Each wall is flat, endless, passes through zero and stands at right angles to its row. A trip goes straight from one point to another. Which walls does it cross, in order?
In the rows, zero is written as 128.

Walls:
(1): [130 162]
(2): [ 93 132]
(3): [129 118]
(4): [150 115]
(5): [103  81]
(6): [101  97]
(7): [129 147]
Trips:
[142  99] to [200 111] => 6, 5
[107  84] to [125 119] => none
[132 103] to [147  54] => none
[155 120] to [118 108] => 5, 6, 2
[144  90] to [153  99] => none

Walls:
(1): [ 97  67 131 112  65 125 139 134 126 142 147]
(2): [152  66 144 164 122 116 190  55 150 166 166]
(3): [142 125 126 110 130  91 168 110 110 157 144]
(4): [152 105 163 129 102 145 148  89  78  96 107]
(5): [179 117 124 107 179 134 146 139 158  69 116]
(6): [114 106 122 117 102 156 143 147 104 135 117]
(7): [132 113 122 114 140 108 152  89 117 128 159]
(8): [160 137 152 123 105 147 129 102  87  92 111]
(9): [176 140 156 123  90 140 104  96 119 119 118]
Trips:
[161 123 133 165 157 113 112  93 156 145 152] to [124 148 142  89 166 140 165 182 172 123 103] => 9, 7, 3, 2, 6
[165 179 110 137 167 106  87 158 148 114  95] to [164 158 150 142 182 150 131 101  76  86 151] => 8, 4, 7, 3
[ 92  78 142 139 127 108 141 103 189 141 140] to [125 105 165  71 192 176 161 106 119 136 159] => 5, 4, 6, 1, 8

Walls:
(1): [135 139 111 152 132 107 161 157 103 107 110 111 134  78 166 127 135  77
 198 141 116 127 157 131 119 125 197 126 160 167  96 130]
(2): [157 119 119  95 122 137 155 104 108 108 191 108  74 153 184  97  75 113
 109 126 150 148  99 145 129 125 123 132 130  87 202 118]
(3): [176 132 158 141 178 173  54 148 129 143 142 119  92  90 120 115 132 124
 144 106 165  67 165 125  94 135  97 128  98 133 134 104]
(4): [ 65 122 101  75 112 136 186  82 124 164 159 107  93  98 134  83 170 143
 130 136 147  94 138  98 100 115 153 136 181 129  96 206]
(5): [111 133 141 143 105  95 136  69 153 150 128 172  77  97  99  82 106 143
 163 112 134  91 150 171 113 160 105 109 155 148 125  97]
(6): [ 66 100 146  87 124  73 122 127  97 108 118 157 141 138 163 106 158  99
 129  73 117 163 110 139  87 139 187 112 159 159 113 143]
(7): [ 33 130 141 125  91 160 142  93 116 109  99 149 144 147 101 126 123 111
 113 147 143 150 129 146 110 120 111 171 131 124 131 186]
(8): [176  89 155 126 142 197  71 156 102 122 134 113 152 131  78 158 156  78
  89  68 185 167 141 113 110 119 118 111 168 138 143 117]
(9): [ 77  55  96 156  63 125 138 111 126  92 162 152  32  97 142 147 121 101
  97 125 101 139  86 125 192 167 158 121 136 159 135  63]
(10): [ 69 135 153 126 134 141 104 158 111 152 107 116 158 127 140 155 146  52
 131 122 107 101 151 112 119 139  95 155  90 162 119 134]
(11): [109 160  95  73 144 112  90 117 165 125 116 138  65 136 132 110 163 123
 167 115 104 143 134  84 123 123 115 140 110 122 141 159]
Trips:
[148 163 132 117 122 157  93 105 161 145 142 139 123 140 103 121 123 126
 179 119 137 151 124 112 136 166 121  99 114 116  81 160] to [168 149  68 126 137 119  83 142 174 140 114 138 128 167 163 120 146 119
 125 138 148 137 105 134 142 100 134 108 129 151 124 100] => 4, 5, 2
[124 129 131 188 169 183 156 105  73  76 136 137 143  62 162 133 135  84
 121 143 132  66 110 180 176 108  99 121  77 120  91 136] to [161 122 123 149 133 120  63 122  74 159 117 119 153 128 150 109 176  63
  96 129 149 139  78 144  67 159 188 150 109 101 135 118] => 8, 2, 6, 7, 9
[145  48 134 160 137 118  65 160 179 126 129  93 129 114  82 115 109 127
 112 158 129 122 122 102  94 120 186  89 164  69 108 152] to [114 102 162 148 144  63 131 165 126 131 124  98 129 148  74 148 180  90
 127  88 179 142 127 128 110  75 166 108  59 177 166 103] => 4, 6, 10
[131 133 120 116  92  82 178 145  62  94 134 102 127 114 111 124 114 153
 131 116 148 120 132 189 102 159 111 100 137 108 145 140] to [133 150 119 156 127 156 161  91  83 139 141  87 111  79 173 192 119 131
 110 162 152 157  65 133 127 123  98 157 143 142 109 112] => 9, 6, 5

Walls:
(1): [103  93  78  96 126 148 133 132 163 127 125  92 137 110 174 161 115 175
 138 102 143 115 160 136 147  87 166 152 122 132  93 192  91 195 129  62
 105 101 130 105 141  88 174 159 148 135 115 118]
(2): [ 72 102  80 203 124 104 109 135  90 118 141 130  84 124 108 120 121  79
 140 143 151 105 112 146 172  55 112 160 111 145 151 135 152 130 154 177
 156 120 138  69 165 128 125  92  80 151 106 159]
(3): [116 171 182 150 115 145 119  91 162 133 144  74 155 122 132  94  39 110
 126 156 115  79 123 142 119 110 132 190 157 124  93 151 126 111 146 140
 125 108  89 148 110  84 193 116 124  79  73 126]
(4): [ 88 138  50 114 150  91 136 106 131 146 119 137 137 153 127 174 108  83
 122 179  73 200 127 135 215  98 132 169 144  62 150 126 118 143 109 123
 108 134  39 136 125  92 179 134 158 104 114 172]
(5): [137  92 146  92 176 115 116 120  96 122 186 177 116 107  91 183 122 127
 160 171 166 153  96  91 121 114 156 157 100 165 117 134 154 123  99 122
 103 108 104 151 120 125 118 148  85  80 186 204]
(6): [111 130 134 101 145 147 136 161 132 144 134 110 138 121 117 117 145 198
 102 125 109 112 123 144  97  85 161 118 171 108 137 128  81 111 126 106
 140 134  95 154 108 173 129 100 177 135  87  86]
(7): [121 124 153 165 155 124  97 114 143 144 123 124 187 146 119 153 141 130
  75 136 117 135 132 147  66 104  84 105  71 102 100 147 141 142 165 125
 128  79  71 129 122 147 172  99 133 120 147 154]
(8): [148  97 117 165 124 148  49 118  84 133 123 134  93 120 113  96 124 155
 129  79 140 170 121 101  25 157 112  92 133 142 103  67 161 150 165 140
 117 145  99 166 130 225  91 149  83 127 149 130]
(9): [ 94  88 131 100 141 112 133 149 126 133 160 123 125 133  79 135 141 153
 165 158 170  99 153 178 103  74 113 120 169 187 167 137 109 121  77 137
 128 158 136 138 149  92 146 131 189 132 158 161]
(10): [127 109  78 135 117 134 120 102 133 119 104 136 161 130  81 139 209 131
  99 188 129 130  79 160 162 129 116 148 107 126 135 169 145 144 153 155
  84 101 102 118 138  56 160 121 157 113 135 126]
Trips:
[ 67 144 114  85 135 122 158  85 106 142 136 132  82  97 126 184 115 126
 172 128 116 126 130 130 130  86  79 157 125 127 119 118 144  89 149 126
 135 148 119 156 141 109 173 105 122 122 135 114] to [123  68  95 117 104 140 161 149 116 109  88 166 144 119 112 199 132 150
  91 116 112 112 109 123 165 138  98 184 107 165 147  89 105 149 128  87
 141 128  98 130 147 103 127 111 146  92 107 140] => 3, 6
[145 170 138 147 131 121 144  88 129 142 135 144 133 172 103 126 150 146
 113 143 105  92 154 166 131 145  97  79 139 204 113 146 119 127 104 121
 159 109 173 111 139 156 103 128 147  93 136 146] to [164 170 140 132 125 149 110 114 117 138 125 135 120  98 160 159  77 129
 176 170 163 101 119 147 139 123 134 138 161 160 108 135 134 125 141 105
 145 116 143 155 122 142  94 128 193 134 121 105] => 7, 3, 6, 1, 5
[163 127  99 176 144 113 116 151 145  98 136 115 113 156 186  87 102 103
 107 158 127 155 184 111  86 155 157  70 165 113 129 137 151 122  89 148
 121 101 110 116 126 152 133 134 139 114  60 134] to [185 127 180 137 108  86 161  99 127 102 151 100 153 156  48 166  99 120
 178 118 124 120  87  90  82 136 126  94 158 146 134 113 129  75 123 180
 128 124 109 119 179 119 152 165 154 123 114 143] => 4, 6, 9, 5
